Every row gives one point. The ring and each string are closed loops that go straight from each point to the next, and from the last back to the first. Before rounding, they use only three directions, however many columns there are. Count how often each string passes through the ring. Passing back the other way cancels.
In the rows, 128 means zero.

Ring (10 x 3)
[[120 147  94]
 [ 96 143  99]
 [ 88 128 110]
 [ 99 114 121]
 [116 103 135]
 [140  97 153]
 [163 103 155]
 [175 116 137]
 [171 130 114]
 [153 141  98]]
String (24 x 3)
[[155  85 150]
 [150  90 184]
 [139 110 161]
 [142 118 127]
 [188 110 126]
 [211 109 130]
 [173 116 159]
 [135 120 159]
 [152 117 132]
 [189 104 133]
 [186  92 155]
 [144  95 178]
 [118 111 161]
 [125 111 140]
 [129 102 117]
 [106 102 115]
 [102 110 102]
 [110 117 107]
 [108 118 105]
 [ 97 113  89]
 [ 85 113 128]
 [100 116 147]
 [104 104 149]
 [127  88 152]]
Times through: 3
String (24 x 3)
[[129  96 167]
 [133  88 141]
 [134  99 112]
 [123 115 124]
 [117 109 111]
 [101 104 108]
 [ 86 111 146]
 [109 116 141]
 [132 106 117]
 [143  91 127]
 [132  90 173]
 [135  98 180]
 [175  93 167]
 [187 105 129]
 [137 120 132]
 [149 121 149]
 [196 123 131]
 [198 122 105]
 [152 121 119]
 [139 122 147]
 [185 111 157]
 [192 101 149]
 [164 107 128]
 [130 112 150]]
Times through: 2

Ring (10 x 6)
[[140 104  82 142 120 140]
 [141  96 112 137 123 138]
 [128 105 147 134 131 129]
 [107 126 183 131 142 117]
 [ 94 146 200 123 147 103]
 [ 95 151 188 117 144 100]
 [101 153 156 118 139 103]
 [105 154 125 127 135 110]
 [115 144  84 142 130 126]
 [127 126  73 146 125 135]]
String (28 x 6)
[[ 82 162 191 134 152 104]
 [103 142 162 127 140 111]
 [119 126 162 112 132 109]
 [116 133 175 100 133  99]
 [ 76 182 181 121 151  91]
 [ 80 179 156 133 148 101]
 [110 139 136 129 135 116]
 [129 123 124 115 125 116]
 [117 144 103 124 128 115]
 [ 90 180  75 152 139 119]
 [ 86 180  80 163 143 124]
 [116 137 102 139 131 125]
 [130 119 110 128 125 125]
 [113 136 108 144 133 127]
 [119 133  73 157 130 139]
 [131 119  40 169 123 153]
 [157  85  56 145 112 152]
 [137 103  76 158 124 150]
 [125 116 115 144 130 134]
 [136 106 129 121 124 125]
 [151  84 130 117 118 130]
 [127  99 157 140 133 134]
 [ 97 132 179 151 148 125]
 [103 133 171 139 143 119]
 [120 121 150 125 132 119]
 [130 107 167 112 129 115]
 [101 134 208 119 145 105]
 [ 57 180 246 135 167  92]]
Times through: 4
String (28 x 6)
[[108 156  74 145 131 124]
 [135 121  77 130 120 128]
 [136 110 119 120 122 123]
 [132 115 109 128 124 126]
 [154  96  63 132 112 140]
 [136 114  45 161 121 150]
 [127 119  66 163 127 148]
 [124 119 110 142 129 132]
 [135 108 127 121 124 124]
 [157  76 111 125 115 139]
 [139  88 129 144 126 143]
 [106 125 154 155 143 132]
 [106 133 153 142 141 123]
 [ 93 140 182 148 149 120]
 [ 83 146 214 145 156 113]
 [101 130 210 125 146 109]
 [127 109 183 108 131 111]
 [ 78 158 234 124 157  96]
 [ 59 184 222 140 164  96]
 [ 98 148 164 131 143 111]
 [130 114 148 111 127 114]
 [119 128 167 105 132 104]
 [119 128 149 115 131 111]
 [124 124 141 114 128 113]
 [129 124 134 106 125 110]
 [ 84 185 122 134 144 103]
 [ 85 182 108 145 144 111]
 [111 152  91 135 131 118]]
Times through: 2

Ring (7 x 9)
[[183 126 111 116 101 134 106 125 150]
 [163  92 122 133  88 144 125 135 122]
 [127  83 151 157 109 141 146 141  93]
 [105  93 170 165 129 128 155 129  84]
 [102 128 175 150 151 101 145  96 102]
 [133 158 155 132 156 100 122  98 134]
 [165 159 130 120 140 116 106 115 153]]
String (29 x 9)
[[145 129 142 133 127 119 124 115 128]
 [144 164 151 143 167 122 118 139 137]
 [132 191 163 139 192 102 116 119 144]
 [116 175 170 132 176  82 125  78 133]
 [119 134 159 124 131  83 132  58 122]
 [128 118 150 128 118 101 133  79 119]
 [116 127 166 153 149 117 140 121 107]
 [103 123 177 163 156 118 148 127  96]
 [ 67 111 204 182 169 112 169 123  68]
 [ 75 100 194 170 148 107 166 104  72]
 [104  98 167 143 117 101 150  79  94]
 [123 114 157 145 129 116 139 110 108]
 [121 124 163 155 145 124 139 131 107]
 [ 83 127 193 171 171 109 157 119  85]
 [ 81 134 192 157 166  89 154  84  92]
 [105 135 170 131 141  79 139  56 114]
 [128 134 152 123 128  91 128  68 126]
 [138 135 145 125 128 102 124  87 130]
 [139 150 153 144 157 123 124 134 129]
 [155 177 143 133 168 119 109 134 151]
 [179 187 125 118 160 121  94 133 171]
 [188 169 113 110 135 123  93 124 171]
 [179 138 113 106 106 116 103  98 157]
 [155 124 131 123 112 118 119 104 135]
 [162 136 131 131 128 131 115 133 139]
 [176 148 123 128 132 137 106 145 151]
 [198 166 108 116 134 139  90 150 172]
 [188 151 108 101 111 115  96 100 168]
 [163 135 125 112 112 110 111  91 146]]
Times through: 5
String (23 x 9)
[[118 142 161 123 139  80 131  57 125]
 [115 184 174 137 189  86 124  92 134]
 [132 177 163 147 186 115 121 136 135]
 [147 187 152 138 184 115 110 135 149]
 [166 170 129 113 143 106 102 101 161]
 [164 140 125 113 116 110 110  94 149]
 [152 133 137 133 129 125 120 124 133]
 [173 144 124 129 131 137 108 144 148]
 [201 137  99 114 105 145  96 146 163]
 [193 106  96 100  68 127 104  98 153]
 [157 112 129 128 105 127 122 116 129]
 [151 112 135 136 113 132 126 127 123]
 [159  86 121 124  77 129 126 106 122]
 [153  62 125 141  70 150 138 135 103]
 [127  75 154 178 117 167 152 187  83]
 [129 108 155 157 131 138 140 147 104]
 [127  94 150 143 107 121 142 107 103]
 [ 95  79 175 167 121 125 162 121  74]
 [103  90 167 150 116 109 153  92  88]
 [131 112 148 135 116 112 134  97 115]
 [106 125 175 161 156 118 146 127  98]
 [117 133 167 158 157 123 139 135 108]
 [134 120 147 131 120 109 130  94 121]]
Times through: 0

Ring (6 x 11)
[[142 187 140 110  93 114 153 176 110 113 110]
 [139 176 116 103 125 123 135 148 114 114 104]
 [144 146 110 124 151 140 139 135 117 131 118]
 [148 134 120 141 148 145 151 144 117 142 130]
 [135 142 140 156 142 136 126 182  98 151 137]
 [128 167 150 143 120 121 118 201  91 139 128]]
String (28 x 11)
[[120 153 144 155 148 128  92 201  84 151 133]
 [120 158 144 150 143 125  94 201  85 147 130]
 [134 162 136 134 128 126 127 178 101 135 123]
 [143 166 148 136 104 123 153 186 105 132 127]
 [135 184 160 132  88 111 142 208  96 127 123]
 [143 198 162 117  64 105 166 204 104 113 116]
 [149 185 145 114  82 115 171 177 114 114 114]
 [142 174 134 118 109 121 147 169 110 121 115]
 [136 175 129 115 119 121 133 167 107 121 111]
 [132 190 120  95 117 115 124 159 109 108  98]
 [143 190 116  87 107 117 149 144 120 101  95]
 [145 178 119 101 113 123 152 147 119 111 104]
 [140 168 125 116 124 126 139 158 111 122 113]
 [134 173 121 112 130 124 124 159 108 121 109]
 [138 165 128 124 126 127 135 164 108 127 117]
 [151 180 128 103  96 120 171 153 122 109 107]
 [152 195 133  93  78 113 178 158 123 100 102]
 [139 194 137 102  93 111 146 175 109 108 105]
 [134 177 136 120 115 119 129 179 102 123 114]
 [130 174 137 126 122 120 119 183  98 128 117]
 [124 185 156 132 104 110 113 213  87 129 121]
 [126 176 161 145 107 114 117 219  85 138 129]
 [140 161 149 143 111 125 145 191 101 137 131]
 [141 158 140 138 120 128 145 177 106 135 127]
 [128 158 136 141 140 128 110 183  95 141 126]
 [117 148 145 161 155 130  84 204  81 156 137]
 [123 146 146 162 149 131  98 200  85 155 138]
 [130 154 138 145 138 129 116 184  96 143 129]]
Times through: 1

Ring (9 x 14)
[[121  97 164 123 150 105 147 154 138  68 144 108 111  93]
 [135 138 161 110 148 135 145 148 124  98 154 114 112 122]
 [148 147 131 120 131 152 137 139 124 144 130 143 112 144]
 [153 136 107 132 117 151 132 133 129 167 103 166 112 148]
 [150 120  98 132 106 139 131 126 129 168  85 179 108 142]
 [140 106 111 123 107 122 136 124 127 142  87 172 104 126]
 [128  85 128 122 118 100 141 131 132 105  96 154 103 103]
 [120  70 139 129 128  88 143 141 140  81 104 139 105  86]
 [116  71 154 133 144  87 145 153 146  63 124 118 110  79]]
String (28 x 14)
[[140 119 126 126 126 131 137 138 131 131 113 148 110 127]
 [151 156 129 105 121 154 139 127 113 151 125 153 107 152]
 [163 147  86 135 103 165 127 125 126 202  86 188 111 166]
 [158 157 107 110 106 161 134 118 112 181 102 177 106 164]
 [160 137  84 129  95 155 128 116 122 198  74 197 107 161]
 [157 118  74 138  89 144 126 116 128 197  59 205 106 152]
 [148 132 112 108 104 138 137 116 114 156  95 175 102 144]
 [139 123 130 109 118 127 141 126 119 128 111 154 104 129]
 [134  90 117 141 121 113 135 140 142 124  95 156 110 111]
 [132  76 107 138 108 101 135 129 139 127  74 172 105 106]
 [126  77 124 116 108  92 142 122 128 105  84 165  99 100]
 [125  98 145 102 121 101 147 126 120  90 113 144 100 104]
 [124  98 151 104 127 101 147 131 122  84 120 136 102 102]
 [112  60 150 122 131  74 147 140 139  60 108 132 103  74]
 [105  15 132 164 134  54 139 158 169  55  85 135 110  50]
 [119  51 127 158 133  84 137 155 160  87  95 139 112  78]
 [111  36 139 161 142  70 140 163 166  61 102 125 113  61]
 [107  47 160 147 154  70 145 166 160  39 126 105 113  58]
 [115  96 180 111 156  96 152 154 133  46 156  96 109  84]
 [129 132 172  93 145 122 151 140 116  79 156 111 106 114]
 [123 124 184 101 159 117 152 153 125  59 171  92 110 102]
 [127 110 162 126 154 117 145 158 139  79 150 106 114 102]
 [132 104 139 136 140 120 139 152 142 105 126 129 114 109]
 [135 112 136 124 131 123 140 141 132 114 120 139 110 117]
 [137 110 130 138 135 127 137 149 141 122 119 138 114 118]
 [138 126 138 118 132 132 141 139 127 120 126 138 110 125]
 [142 114 121 139 129 133 135 145 139 136 111 148 114 125]
 [145 111 107 151 124 136 130 146 145 152  99 158 115 129]]
Times through: 0
